Each point is reached from the start by the listed moves, each made once or not at all, plus a little noise. Is the number of moves made odd or even? Then give how often each move was made.

Moves:
(1): 8.1 -3.8 -0.6 -3.6 -8.1
(2): -1.2 6.1 0.8 1.9 -3.6
(3): 0.9 4.5 5.5 -3.7 5.1
Start: -1.0 -1.9 -1.0 4.3 3.8
Points:
7.2 -5.4 -2.3 0.0 -3.4 -> odd (1, 0, 0)
7.8 -1.6 3.7 -3.5 0.6 -> even (1, 0, 1)
-1.5 -2.4 -0.5 3.7 3.8 -> even (0, 0, 0)

Moves:
(1): 4.8 5.3 -1.3 2.2 1.0 1.0 1.1 -0.2 -0.5 0.4 -0.7 -7.4 2.0 -0.3 -1.3
(2): -5.6 8.3 1.8 0.4 2.3 1.1 -1.0 -0.9 0.3 -0.2 0.8 0.0 0.1 0.0 2.7
(3): 3.4 -1.8 9.1 2.1 -2.6 0.6 0.9 -5.0 -0.3 -1.7 -3.1 1.2 -0.8 1.6 2.1
(4): -0.9 -1.2 -1.9 7.8 3.1 -2.5 2.0 0.8 -3.6 -0.4 -0.6 1.0 0.5 1.4 1.4
(5): 1.3 -2.2 -0.4 -1.0 5.7 -0.3 -2.4 -2.3 2.2 3.4 -0.1 -0.5 -0.8 1.6 -1.1
(6): -4.2 -2.8 -1.3 0.3 1.5 11.1 -0.6 -3.0 1.6 -4.5 -1.1 -0.5 3.1 -4.1 -1.6
(7): 2.7 -0.2 -0.3 -0.7 1.2 2.1 9.8 -0.7 0.6 0.2 1.8 2.2 -5.0 1.5 -0.3
(8): 0.0 1.8 0.5 1.6 1.7 -0.4 1.6 5.5 4.9 -1.1 -2.3 0.5 2.5 0.9 -1.9
(9): -1.3 0.0 -3.1 1.1 -3.0 -3.1 -0.8 -4.7 7.0 -3.0 0.1 0.6 -2.5 -6.6 0.3
(10): -2.5 -2.0 -1.4 1.8 -4.7 2.7 1.9 -1.3 3.5 9.5 0.9 -3.1 1.5 2.6 2.2
(11): 0.8 -1.2 3.1 2.8 -1.6 2.2 -1.6 1.5 2.3 0.1 8.2 -1.4 -2.1 -2.5 0.5
(12): 2.7 3.1 -0.4 0.7 -1.7 3.3 -1.2 -1.8 -1.3 0.7 0.5 7.3 2.6 -1.5 -0.7
Start: 0.7 2.3 0.0 -3.7 2.2 5.0 2.7 -2.0 -5.7 -2.2 4.0 4.0 4.5 -1.4 -0.9
Points:
-8.1 6.0 -4.0 8.7 6.5 2.6 3.6 -4.7 9.2 5.8 3.0 1.9 7.2 -2.3 1.6 -> even (0, 1, 0, 1, 1, 0, 0, 1, 1, 1, 0, 0)
-2.8 11.6 -0.4 12.1 2.0 9.8 4.6 -2.5 -3.5 7.5 12.0 -6.4 6.5 -0.6 3.8 -> odd (1, 1, 0, 1, 0, 0, 0, 0, 0, 1, 1, 0)
5.6 13.4 6.4 1.8 9.2 6.3 12.1 -11.0 8.1 -3.7 -0.1 0.0 -0.6 -2.3 0.3 -> odd (1, 1, 1, 0, 1, 0, 1, 1, 1, 0, 0, 0)
-0.9 1.7 -4.5 0.6 -2.3 6.2 15.3 -2.2 10.5 2.9 5.2 4.0 0.4 -2.8 -1.6 -> even (0, 0, 0, 0, 0, 0, 1, 1, 1, 1, 0, 0)

Moves:
(1): -0.6 -0.4 -0.3 -0.7 -1.6 1.2 -0.5 2.3 2.4 0.8 0.4 -0.5 1.6 -0.7 0.3 1.9
 2.0 -2.1 3.2 -4.5 -3.9 1.5 2.5 -0.8 2.6
(2): -2.3 2.6 0.0 -0.6 2.5 0.7 0.1 0.2 -3.0 -2.2 1.1 0.7 -1.3 -1.0 -2.3 -1.4
 -4.2 1.5 -4.3 0.1 -0.4 0.4 0.4 -4.3 1.1
(3): 1.6 -1.8 1.1 -0.2 -2.4 1.0 -0.5 0.3 -0.3 -0.8 1.1 -0.3 -0.4 1.2 2.1 -0.1
 0.1 2.6 -0.7 -0.6 -0.5 1.2 -0.6 0.0 -1.3
(4): 3.4 -0.2 -1.0 0.6 -1.0 -3.8 -0.5 5.2 0.8 1.7 -1.1 -0.1 -3.0 -0.9 -2.3
 4.5 0.0 -1.2 -1.2 -1.2 -0.4 -3.8 2.3 0.8 -4.0
(5): -1.1 -0.7 -1.1 1.6 0.9 -1.4 3.6 -1.6 0.5 1.1 -0.6 -5.0 -3.2 1.4 1.5 1.6
 0.6 0.8 -0.4 -0.9 3.3 1.3 2.2 0.7 0.6
(6): -2.8 1.6 0.7 3.7 -3.2 5.3 1.7 -0.7 2.0 1.1 3.8 -1.9 2.6 1.6 -1.4 1.9 1.4
 -2.0 0.6 0.2 0.9 -2.0 1.9 -0.1 -0.4
(7): -1.2 -0.7 -0.1 -0.7 -1.5 1.1 3.2 3.3 -0.1 -4.0 3.0 -0.1 0.5 -2.4 -0.8
 2.5 2.0 -1.8 2.7 -0.4 2.1 2.8 2.0 3.6 -3.2
(8): -1.8 -3.7 -0.5 1.9 -1.2 0.4 0.4 2.5 -1.1 3.1 -1.2 -2.4 -3.4 0.1 -2.2
 -2.4 -1.2 -0.7 0.8 -0.8 -1.9 -0.2 1.8 -1.7 -4.7
(9): -4.5 0.7 -0.3 0.1 0.6 -1.1 -0.7 0.4 3.0 -2.4 3.4 1.5 3.3 -5.2 3.9 1.3
 2.4 1.8 2.2 -2.1 2.7 -1.5 1.1 -0.6 -3.2
(10): 0.9 0.9 3.9 -1.1 -0.6 -4.5 0.0 1.2 0.5 -0.9 1.1 0.2 -0.5 2.9 6.1 -0.1
 0.4 1.4 4.3 5.3 -0.1 0.2 0.0 -1.0 0.7
(11): 0.7 0.7 -0.1 -1.7 1.2 1.1 -1.5 -0.9 -0.8 1.6 3.7 -0.3 2.3 1.4 0.7 0.1
 -1.0 0.8 -0.5 3.0 3.7 2.4 1.0 0.7 0.6
(12): 0.1 3.9 1.4 1.2 0.9 0.6 -0.5 -0.8 -1.4 2.3 -1.9 1.8 -2.0 -3.0 -0.8 -1.9
 1.1 -1.3 -0.9 -2.7 1.1 -0.5 0.2 -0.5 0.8
(13): 0.7 -0.7 -1.0 -0.9 -3.3 -1.2 2.4 -1.5 -2.3 2.1 -4.5 -0.7 2.0 0.4 -2.4
 0.6 -0.5 2.9 3.3 -2.1 -2.5 -1.3 1.2 -0.7 0.3
(14): -0.9 -0.2 0.6 2.2 -0.6 1.7 -1.8 -2.1 1.2 1.5 1.7 2.0 -1.3 2.9 -4.2 1.0
 -4.2 1.5 -0.3 0.2 2.9 2.4 -4.0 0.4 1.8
(15): 0.1 1.8 -0.5 0.9 1.7 -0.7 1.8 1.2 -0.8 0.5 0.6 2.3 0.0 0.6 1.3 -0.3 1.8
 0.9 1.5 -0.7 1.1 0.8 -0.7 -0.2 -0.8
(16): -3.8 0.8 1.2 1.7 -1.8 2.4 -2.5 -1.2 -0.1 -0.2 1.1 -0.2 0.5 6.0 -0.5 4.2
 0.5 -1.7 1.5 1.3 2.5 0.2 3.8 -0.4 3.2
(17): -1.0 0.9 -0.2 0.3 -0.7 0.0 -1.2 1.5 1.1 1.0 -1.0 -0.1 -2.0 -0.2 -0.2 0.5
 0.6 0.3 -3.0 2.3 -0.2 -0.8 -0.6 -1.7 0.1
(18): -0.2 2.6 -3.8 -1.1 2.2 0.4 -0.1 0.1 -0.7 -0.3 0.0 3.3 -4.1 -1.6 -1.8
 -3.7 -1.2 1.9 2.4 1.1 4.0 -1.7 1.2 4.3 1.0
(19): 0.4 0.5 0.0 -1.0 0.3 0.8 -0.2 0.8 0.0 -2.1 0.4 -1.1 0.9 0.0 -1.6 -1.9
 0.5 1.8 -0.5 0.2 2.1 -0.8 -1.8 -1.4 1.6
(20): 4.5 -1.0 3.0 5.7 6.0 -1.6 -2.7 3.3 2.8 1.6 -0.5 1.7 0.4 0.6 -2.8 1.8
 -2.2 0.8 -2.7 5.3 1.6 0.2 2.0 1.2 -2.7
(21): -0.3 0.3 -4.6 4.1 -2.4 -3.0 0.4 1.5 2.0 0.0 1.7 0.2 0.4 1.3 2.4 -1.4
 -1.3 -1.1 -2.9 2.6 2.1 3.1 1.8 -1.4 -2.8
(22): -1.5 -0.6 -2.2 1.0 -2.1 -0.6 0.2 -0.5 -1.9 -1.4 2.2 -2.7 2.7 -2.3 -0.2
 -3.8 5.3 2.7 0.3 -3.6 -3.8 0.1 -0.9 -0.8 4.2
(23): -2.1 2.0 2.1 1.2 0.0 -3.1 3.2 -2.5 0.5 -0.6 -1.3 3.6 -2.6 1.1 -2.1 -1.5
 4.8 -1.0 -0.6 -2.0 -1.8 -3.0 5.9 -1.4 -0.3
(24): -1.3 2.9 1.7 -0.7 0.4 0.4 -0.9 1.6 1.3 1.4 -0.3 0.4 1.6 0.9 -0.9 -1.3
 -1.3 -0.2 -1.2 -1.1 0.1 -1.2 2.7 3.5 1.3
Start: 1.1 -3.6 3.3 -0.9 -3.2 1.7 3.0 5.2 1.6 0.8 3.9 1.5 0.9 0.7 -3.1 -4.8
 -0.1 -1.6 2.9 -2.6 -1.6 1.5 4.7 0.5 6.6
Points:
-16.9 5.6 -3.9 8.9 -9.6 9.9 5.7 7.8 5.8 -2.8 27.7 0.5 6.6 5.0 -2.7 -1.8
 3.1 4.3 6.7 -8.3 15.5 11.3 18.5 5.1 11.7 -> odd (1, 1, 1, 0, 1, 1, 1, 0, 1, 0, 1, 0, 0, 1, 1, 1, 0, 1, 0, 0, 1, 1, 0, 1)
-3.0 7.0 6.8 9.8 1.5 -5.1 5.4 14.0 7.2 2.9 12.3 5.0 -1.8 -4.5 -11.7 -2.2
 10.4 4.4 -1.0 -6.8 12.6 -0.3 16.4 5.0 3.2 -> even (0, 0, 0, 1, 1, 0, 1, 0, 1, 0, 1, 1, 0, 1, 1, 0, 1, 0, 1, 1, 0, 1, 1, 1)
-12.9 8.4 -1.8 1.8 0.7 4.4 6.5 6.2 -2.7 -3.1 16.5 1.7 -1.5 -5.8 -3.0
 -5.5 7.6 4.6 3.7 -3.9 15.2 5.3 13.9 1.6 10.7 -> odd (0, 1, 0, 0, 1, 0, 1, 0, 1, 0, 1, 1, 0, 0, 1, 1, 1, 1, 0, 0, 0, 1, 0, 0)
-4.7 2.5 -3.7 3.4 -9.3 -6.0 0.7 9.5 -1.3 -0.1 16.7 7.6 1.7 6.6 -0.5 -3.8
 -2.3 13.1 8.9 0.4 9.8 4.6 12.2 -2.6 7.0 -> odd (0, 1, 1, 1, 0, 0, 0, 0, 1, 1, 1, 0, 1, 1, 1, 1, 0, 1, 0, 0, 1, 1, 0, 0)
-4.7 7.4 13.3 16.8 -8.1 -2.4 -3.2 12.9 14.9 4.7 12.3 10.1 -1.2 9.7 -5.3
 2.5 2.8 0.5 -3.1 5.8 10.6 -5.5 19.3 -2.5 0.8 -> even (0, 0, 1, 1, 0, 1, 0, 0, 1, 1, 0, 1, 0, 1, 0, 1, 1, 0, 1, 1, 1, 0, 1, 1)
-1.2 -1.3 -4.1 -4.3 -6.7 -0.3 8.6 16.4 4.0 -0.2 9.8 0.1 -1.0 -5.9 -2.1
 1.8 8.1 6.9 11.5 -8.0 9.7 2.1 14.5 5.5 0.4 -> even (1, 0, 1, 1, 1, 0, 1, 0, 1, 0, 1, 0, 1, 0, 1, 0, 1, 1, 1, 0, 0, 0, 0, 0)
